Rows are points. Any point is a mix of the corners, with weights that add up to 1. It lies inside the corners' shape when no weight is negative. Is each point inside? If not, which corners have a negative weight?

Corners:
(1): [-19 -23 -28]
(2): [21 34 54]
(3): [53 26 30]
(4): [-37 -10 -95]
Points:
[17 18 36] -> outside (4)
[-23  -4 -70] -> inside
[ 3 10 11] -> inside
[-14 -18 -53] -> outside (2)
[23 26 51] -> outside (4)

Corners:
(1): [ -4   6  61 -52  22 -35  25  65 -22 -24 -12]
(2): [ 26 -65  -9  15  46  79 -76 -26   5  87 -22]
(3): [ 16 -48 -42   9 -28  35   3  80  29  -4  42]
(4): [-11   1  -3  19   3  56 -34   8 -19  -8   5]
(5): [ 19 -29  -1  13  46  37 -81   4  14 -23  18]
(6): [ 19  27  19 -10 -16  15 -52  49 -24 -33 -84]
(7): [ 23   9 -10  49 -85  41  20 -26  34 -55 -18]
(8): [-12 -26  18 -20 -37 -10   8   8 -48 -30   4]
(9): [-19  38 -34  38 -95 -59  53  -3  21 -62 -25]
(10): [ 23  -3 -56 -27  38  45 -48 -17  -3  40 -16]
(11): [ 14  25 -48  35 -77 -53   9 -16  14  -9  60]
(12): [ 22  -8   2  28  41  16  -1 -50 -62 -14   7]
Points:
[  9 -22 -11   5  -2  16  -7  -1  -4  -7  -5] -> outside (4, 6, 11)
[  1   4 -17  16 -20  10  -7  -2  -4 -15 -10] -> inside
[  9  -1 -13  -5 -41 -15  27  39  -8 -27   5] -> outside (2, 4, 5)
[ -3  -2 -12  20 -31   6  -8 -16   9 -20   6] -> outside (3, 6, 12)
[ 10  -4 -11   7   8   5 -14   8 -13  -3  -4] -> outside (7, 8)
[  7 -25 -33  20 -20  38  -9  -6   6 -13   6] -> outside (1, 6, 11)

Corners:
(1): [ 48   2 -44   3   3  10 -17  18 -18  18   4 -22 -14 -37  20  29  -2  15
  11 -75]
(2): [-52 -17  45 -16  34  10 -23   2 -25 -19  -6  29 -12   1 -60  16   7 -35
  12  -2]
(3): [ 42  34   9 -14 -41   5  -9 -36 -14  46  40 -45 -54  40  -9  55 -20 -40
   7 -71]
(4): [-49   0  12  41  11 -17  41  -4  22 -24 -18 -15 -11 -26 -41 -61 -29  71
  22  22]
(5): [ 95  33 -38   5 -16 -32 -21 -27 -51  26  44 -34 -44  27  31  19   6  30
  26 -23]
(6): [-19  -3 -58 -10 -10  29  42  33  28   2 -16  23  26 -15 -29 -44  -9  66
  -1  20]
(7): [ 19   4  22   4   4  11   9  41  24  12  15  28  21 -29 -26 -33  -2  48
  11  49]
(8): [-60   8   1  15   5  10  20 -12  36  -4 -50  53 -20  -3  26   2 -49 -24
  14  12]
(9): [ 18  -7 -11   7 -25 -24 -33 -31  22 -34   0 -44 -16  34  21  18   5 -42
  20 -34]
(10): [ -5  13  -6  40 -31 -41  10   8   2  14 -17  -4  14 -30  -6 -24  23  44
   4  52]
(11): [ -6 -39   1   5  -3 -13  58 -37  11 -15 -58  30   5 -28 -15  33 -27 -23
 -19  18]
(12): [ 28   3 -48 -10   1   8   4 -14 -19  31  14 -33 -47   0  21  -1  18 -46
  18 -41]
(13): [  6 -21  18  17   4  37 -11  18  11 -15 -65   0  21  -8 -45  22   3   3
  22  44]
(14): [-61 -17  17 -34 -13  15  29  26  -4 -15 -47   0  41  15   7  47 -21 -19
  63  36]
(15): [-41 -27 -28  23  36  25  10  17  39  12  25  -8 -13 -11  16 -26  51  71
  33  27]
(16): [ 60  49 -33  38   9 -42 -15 -37  -6   2 -25   5  -5   5 -11  35  64 -36
  44 -52]
(17): [-66  17 -14  -7  23   3   8  10  19  27 -37 -33  48  -1   2 -37   9  45
 -14  39]
(18): [ 13  72 -34  -2 -28  18   2 -61 -40 -15  32 -17   2 -24   6  13  26  -9
   3 -27]
(19): [  5  12  12 -11  10   7  28  76  47  -2 -10   7 -31 -10  -4 -15  11  30
 -13  28]
(20): [-30  44  33  62  34 -17  24   8   3 -21  -1  41  30  30   0  46  -7 -41
  12  34]
(21): [ 60  35  -5  37 -21  24  14 -30 -37   3  -5  17  -4   9  34  15  33 -31
  -3 -68]
Points:
[ -6   2   8  22  10   1  20  12  13   6 -12  13   9  -6 -26 -13  15  34
   0  32] -> outside (1, 8, 9, 12, 14, 18)
[-18   8   8   3  12   3   1   0  -5  -4  -7   6  -1   0 -17   8   5  -5
   9   4] -> inside
[  0   9  -6  16   3   8   8   0   4   3 -10   2   2  -3   1   2  12   9
  12   1] -> inside
[ -7  13  -1  15  -8   5  14  -2  14  -1 -17   0   6  -5  -4  10  -6   7
  10   3] -> outside (2, 5, 12)
[-20  12  25  12  -2   8  23   2  -3  -6 -27  25  15  -4 -22   3 -17   6
  -2  31] -> outside (1, 9, 12, 15, 16)
[ 15  26   7   8  -1  -4 -13   1 -10  16  -3  -9  -6  20   9  25   4 -23
  13 -17] -> outside (4, 6, 11, 15, 18)
